Each wall is flat, endless, passes through zero and stands at right angles to its row. A trip goes straight from one point to another. Which walls does it cross, in order?
In the rows, zero is written as 128.

Walls:
(1): [ 88 145 134]
(2): [127  92 191]
(3): [190  91 126]
(4): [149 111  87]
(5): [ 59 120  84]
(6): [ 74 226  60]
(7): [ 92  70 125]
(8): [142 154 170]
(9): [155  88  69]
Trips:
[226 114 126] to [167 158 119] => 2, 6
[147 132 115] to [ 83 151 112] => 5, 3, 1, 9, 4, 7
[110  44  94] to [211 108 167] => 5, 8, 7

Walls:
(1): [ 70 157  99 109 163 194]
(2): [132 105 166 167 204 159]
(3): [147 151 145 150  28  68]
(4): [138 122  94 142 116  46]
(5): [183 226 203 101 131  78]
(6): [165 117 112 134 100 120]
(7): [146 231 141 149 175 196]
(8): [135 179  54  82 115 208]
Trips:
[168 171  96 131 133  60] to [192 129 155  66 196  99] => 3, 2, 6
[143 185 194 166 152  87] to [115 139 113 112 108  77] => 2, 7, 6

Walls:
(1): [153 191 139  57 146 106 120 155  82]
(2): [158  56 160 166  88 116 140 111 159]
(3): [156 139 145 104 120  76 124 142  97]
(4): [ 76 137 111  88 133  41 134  92 119]
(5): [131  79 189  71  96 107 153 143 178]
(6): [124 151 165 106  89  92 201 134 119]
(7): [102  94 150 132 143 158 128 114 150]
(8): [122 126 106 153  99  89 117 158  97]
(9): [ 83 163 107 138 109 174 145 147  75]
(10): [130  30 133 153 140 171 119  61 150]
(11): [133  63  90 166 167 157  91 105  98]
Trips:
[112 156 108 117 149 168 131 152 111] to [158 105 125  84 169 155 133 153 113] => 7, 3, 5, 10, 9
[115  82 103  91  75  26  79 177 165] to [ 79 170 228 119 113 136 164 124 197] => 1, 7, 8, 3

Walls:
(1): [141 194 122 168 122 145 148 100  83 152 101 125]
(2): [ 43  73 142 156  73  83  81 114  82  86 160  46]
(3): [185  88  67 146  81 105  44  64 225  93 148 159]
(4): [144 145 132  95  93 112 150 153 152 133 150  82]
(5): [150 147 133  84 210 118 100 139 127 139 167 239]
(6): [108  91 118 110 132 200 151 129  95 159 130  45]
(7): [ 79 151  55 157 105 125  86 164 148 158  80 205]
(8): [195  57 102 182 123 114 185 172 110  73  68 126]
Trips:
[ 73  94  64 153  31 164 148 132 127 114 130 191] to [ 50  53 177 151 137 100 117 159  95 129 104  93] => 6, 3, 7
[123 182 144 130 134 164 193 149 134 104 171 134] to [ 76 128 156 113 108 110  84 164 113 111 125  84] => 5, 2, 1

Walls:
(1): [143 127 187 169 210 124 145 168  55 154 143 130 125  65]
(2): [ 48 197 171 184 119 140 105 121  42 155 114 115 109 147]
(3): [ 57 119 176  82  93 136  96 113  45 121  19 171 154 130]
(4): [135 124 130 145 210 117  89  39 159 154 159 128 124 178]
(5): [169 165 153 121  50  83 180 103 128 160 115 158 159  56]
(6): [177 146  96  64  92  92 117  92 143  88 109 159 142 148]
(7): [104 159 159 105 138  71 123  34 103 159  89  78 107  62]
(8): [160 181 148 177 142 172 142 153 120 119  56  98  95 156]
(9): [125 132 235  66  61 122  47 143 175  70 149 147 118 105]
(10): [ 28 155  95 144  88   7 100 104 144 113  70 120 103 135]
Trips:
[234 136  58  73 186 129 143  74 111 170  68 103  78 170] to [158 151 119  85 134  74 156 151 106 233 154 111 166 143] => 5, 1, 8
[101  99  74  75  58 143 145 107 118 118 138 190  68 193] to [153 198 138 106 133  89  82 136 120 120 138 120 132 165] => 2, 4, 8, 7, 3
[156 158  61 194 170  99 213 153  86  72 162  91 152 128] to [109 153 133 127 137 153 177  75 122 138 124 164 131  52] => 5, 2, 7, 8, 3
[137  90  72 141 109 183 130 112 134 178 149 153 105 160] to [152 144  71 159 101 166 173 177  97 114 110 168 135 161] => 8, 4, 6, 2, 5
[131  80 168 105 124  95 160  71 115 169 101 109 109 127] to [177 192 149  94 103 156 111 134 150  66 157 130 111 169] => 9, 1, 10, 8, 3, 7, 5, 4
[103 117 163 185 111 210 143 156 113 116 141  97  93 156] to [131 117 119  95 138 141 165  53 100 106 165 101 100  76] => 7, 4, 8, 5, 2, 6
